Every row gives one point. The last column is the point's height on a tilted bowl or saddle (a function of degree 2), plus a little noise. Along how many of its main directions does it bend up, bend down or stay straight?

Points (11 x 3):
[[ 26 -35 -10]
 [  8 -30 -32]
 [-64  -2 -44]
 [ 24  29 -22]
 [-16 -47 -36]
 [-21  24 -16]
 [-95  32  58]
 [ 30  12 -33]
 [ -2  -8 -47]
 [-37  13 -29]
 [ 20 -20 -32]]
Directions: 1 up, 0 down, 1 straight

Points (17 x 4):
[[ 12  -1  15   1]
 [-30 -51 -14 -39]
 [ 33  53   6  28]
 [ 54   6 -19  15]
 [-22 -19 -49  -8]
 [  3 -21  40 -37]
 [ 23   0  95 -79]
 [ 19  -7 -42  31]
 [-43   5  49   1]
 [  6  57   5  55]
 [ 62  15  39 -39]
 [ 39 -36  37 -45]
 [-31 -43 -22 -30]
 [ 38  22 -16  12]
 [-39  32 -18  18]
 [-23 -29  24 -44]
 [-15 -29 -62  11]]
Directions: 1 up, 2 down, 0 straight

Points (25 x 5):
[[  8 -30  32 -33  13]
 [  6  17  32  -3  15]
 [ 26  -3   7  29  15]
 [-34  53  18   6   0]
 [  1   8  -9  -3  23]
 [ 22   3  16  -2  26]
 [  3  17   8 -12  23]
 [-21 -45  32  -4 -24]
 [  0  -8  19  43   0]
 [-14  19  -4 -37  10]
 [-63  22  -8  24   2]
 [-25 -49   9   3 -26]
 [ -6  -9  -7  48  -2]
 [  8  32  17  11  15]
 [ -2  -9 -19  10  15]
 [-56 -30  24  19 -42]
 [  4 -14 -56  95 -95]
 [ -1  -3  11  18  18]
 [  7 -15  18  48  -5]
 [-31 -48  44 -33 -50]
 [-17 -34 -21  27 -17]
 [-27  12 -30  59 -11]
 [ 52  23  56  53 -50]
 [-71 -22  27 -24 -59]
 [ -9   2 -27 -46   1]]
Directions: 0 up, 3 down, 1 straight

Points (24 x 5):
[[ 23  50  34  36  -9]
 [ 13  34  -9  -4 -12]
 [-29  85 -18 -21   4]
 [ 95   8 -45 -31 -95]
 [  4 -45  -1  18 -14]
 [  7  34  50 -14  -6]
 [  0 -43  10 -57 -15]
 [ 15  43  51 -34 -15]
 [-17 -28 -18  60 -25]
 [ 14 -31  13 -42 -18]
 [  1  12 -30  -3 -13]
 [-24  50 -11 -25   1]
 [ 31 -57   8  -6 -23]
 [ 57 -23  -3   1 -39]
 [ -6  20  -8   2  -4]
 [ 10 -28 -27  39 -29]
 [-33 -28 -42 -30  -3]
 [-30   2   2 -35   2]
 [-12  11   2  52 -12]
 [ 21 -32  42 -41 -17]
 [ 38  36 -26 -42 -42]
 [-22   4 -21 -18  -1]
 [ -1 -30 -31   0 -17]
 [ 25  43 -25  18 -21]]
Directions: 0 up, 2 down, 2 straight

Points (43 x 7):
[[ 23  17 -77  -8  29 -28 -39]
 [ -7 -53  29 -39 -31  27  -5]
 [-22  -3  70  12  18  -5   9]
 [ -4  73  48 -10  77   9  46]
 [ -2  32   9  32  -7   2   3]
 [-19  32 -25  41  44  48 -11]
 [  6 -28  14   9  20   3 -17]
 [ 28   7  27  31  -7  41 -14]
 [-30 -32 -54 -37 -38  30  29]
 [ 22 -13 -41   7 -79 -26  39]
 [-20  42 -23   7 -29  25  -1]
 [ 26   9  25  34 -29  16  -2]
 [-73  31  82  29   9 -30  21]
 [-18  35  10 -17 -10 -95 -26]
 [-29  42  -4 -41  40 -33 -18]
 [-23  18 -11  -7  34  41 -12]
 [-46  32  -1  -3  13 -24  -9]
 [-42 -28  45 -55 -24 -23  -3]
 [-76  -7 -13   4  86 -89 -95]
 [ -4 -12 -63  30 -35  10  57]
 [ 17 -18  37  30  31  -4 -21]
 [-52  13  30 -18  10  41   0]
 [-24  22 -25 -33   7  17 -11]
 [ 27  -2 -53 -17  21  40 -24]
 [ 56  23 -11  12  21   7 -25]
 [-13 -11 -44   6   5  29   9]
 [  1  10  22 -20 -58   1  -8]
 [ 34  52  11  48 -10   2   1]
 [ 35  28  17 -21  33  -6  -8]
 [-23 -35 -34  20 -36   4  51]
 [ 16 -64 -11   2   4  18  -6]
 [ -7 -32 -17   0  70 -39 -72]
 [  3  22 -42  25  67  -6 -49]
 [  0 -32   3   1 -12   4   3]
 [-43 -35  23  36  31   1  -2]
 [-31  61  38 -14 -42  54 -22]
 [ -7   6 -23  21  89 -32 -77]
 [ 93 -28 -17   1   7 -36 -45]
 [-38 -16 -37  -5 -40 -24  23]
 [  5  -6  12  18  34  -7 -20]
 [  2  -4  74 -36 -55 -70   4]
 [-11  72  -3  21  38  65  -4]
 [ 48  15  -1  -7  10  46 -25]]
Directions: 1 up, 2 down, 3 straight

Points (74 x 9):
[[ 20  26 -13  31  -5 -16  -7 -25  18]
 [-21  -9   4  30  55  34  19 -17  30]
 [-14   8   5   6   9  27  -8  21  -2]
 [-18   7   3 -14 -29   6 -30  -2   3]
 [  2  10 -17 -12  22   1   4  10   8]
 [ 26  23  24 -27  -8 -12   2 -13  -5]
 [-26  36  -1   1  -2  16   5 -13 -16]
 [ 18  -5  -8 -25  -5  -1 -19  -6  10]
 [-35 -18   2  -4   6  20 -18   3  16]
 [ -1  -3 -40  35 -22 -26 -46 -35  45]
 [ -6 -37  15  14  16 -25  -2  13  17]
 [-10 -15  39  26  13 -19 -65   8  35]
 [ 10  22 -26 -33 -30  22  -5   0  22]
 [ 45   1  52 -10  24  -3 -20  22   8]
 [-10 -54  -5  35 -12 -24 -38 -26  56]
 [-34   1 -33  -9 -12 -18 -14  27  22]
 [ 21 -27 -61 -14 -13   6  -5  28  69]
 [  4 -62 -11  14 -28   3  19   4  45]
 [ 28 -15  32  35 -27 -19 -47 -22  49]
 [ -6   1  -7   9 -23   6 -45 -29  20]
 [-44   8  -1 -14  34  -1 -31  23  13]
 [  3   9   9   0  38   5 -15  -4   0]
 [ -1  84  16  18   9 -25 -56  -1 -12]
 [ -5  14  -7 -26  41 -12 -16   3   9]
 [ 14  15  30  24  10  -2  -5  -8  -9]
 [-24  10 -37  12  -5 -26 -24  10  19]
 [-31  17  26 -78 -13  38  20   4  19]
 [-32  -5 -13  35 -74   4  30  18  62]
 [ 33 -15   2 -17  70  35  26  -6  44]
 [  6  12 -46   2  15   1  65 -32  64]
 [ -8  10   2 -25 -14  21  22 -16   0]
 [ 43  41 -12  13  -8 -24  27  10  37]
 [ 13 -11  -9  -1 -29  -7 -18 -47  22]
 [ 12 -29 -22 -33 -18  12 -29  -5  37]
 [  2  -7  31 -16 -17   8  26 -17  -3]
 [ 21 -22 -31  29  -5   7  -1  15  42]
 [-18 -11 -47  17   6 -16  23  27  47]
 [ 15  12  27  18  26  -5  10  15 -10]
 [ 18 -51 -27  12  21  -5  47  21  49]
 [-22 -42  -6  19 -21  27  45  33  45]
 [-33  18   3   3 -16  11  13  21 -11]
 [ 21 -23 -12  49  -1   3  34 -44  56]
 [-14 -49 -20  81  20  -6 -43 -31  87]
 [ 18 -22  34 -38  25  26  -5 -29  18]
 [ -2   3   6 -41  24   5  21 -22   4]
 [ -6 -53  13 -15  42  32   8  33  35]
 [ 15  11 -10  61 -35 -12 -22  -1  51]
 [ 10   8   9   0 -18 -21  39  -1   8]
 [-26  15  10  11  10  -1   1  71  -2]
 [ 13   6  19 -37  13  13  44   4   5]
 [ 12 -16 -35   9  15 -20   4 -22  25]
 [ 86   8  25   7 -40  19  20  -2  59]
 [ -3 -26  30  12  -2 -26 -11  -3  12]
 [-13 -13 -95  16  19 -54  -6 -19  81]
 [ 38 -12  26  -4  11  43  -7  -8  16]
 [ 86 -23  -6   1  49  16 -32 -31  67]
 [ -1  28  -9 -21 -41 -28  11  -4   3]
 [ 30  35 -24 -13  14 -13  -3 -26  17]
 [-32  -7 -69  17 -26  -7  44  16  79]
 [-38  -6   5   2 -35   5  17  38   7]
 [-51 -12   6  80  -9  -9 -26 -33  69]
 [ -3  19 -27   7 -19  14  42   0  28]
 [ 16  24   5  25  19  16 -31  16   8]
 [ 23  -2 -10  44  -1 -32 -21 -16  35]
 [ 20  33   7 -46 -25 -29  10 -40   9]
 [-35   5  23  22  33 -10  -3 -24  -4]
 [-37  -5 -22 -32 -40   8  -3   6  24]
 [ 13 -33  18  -1 -50 -31  14 -24  46]
 [-40  -8   0 -21 -22  -5   2  -1   3]
 [ -4  48 -15  15  23  28  45  66  37]
 [ 24  43  65   8 -30  14 -44 -23  10]
 [  7   1 -17  10   6  36 -49 -27  38]
 [-39  -5  -2 -44  11 -11   0  54  27]
 [  2  -9   5  31  21  21   5   4   8]]
Directions: 6 up, 0 down, 2 straight
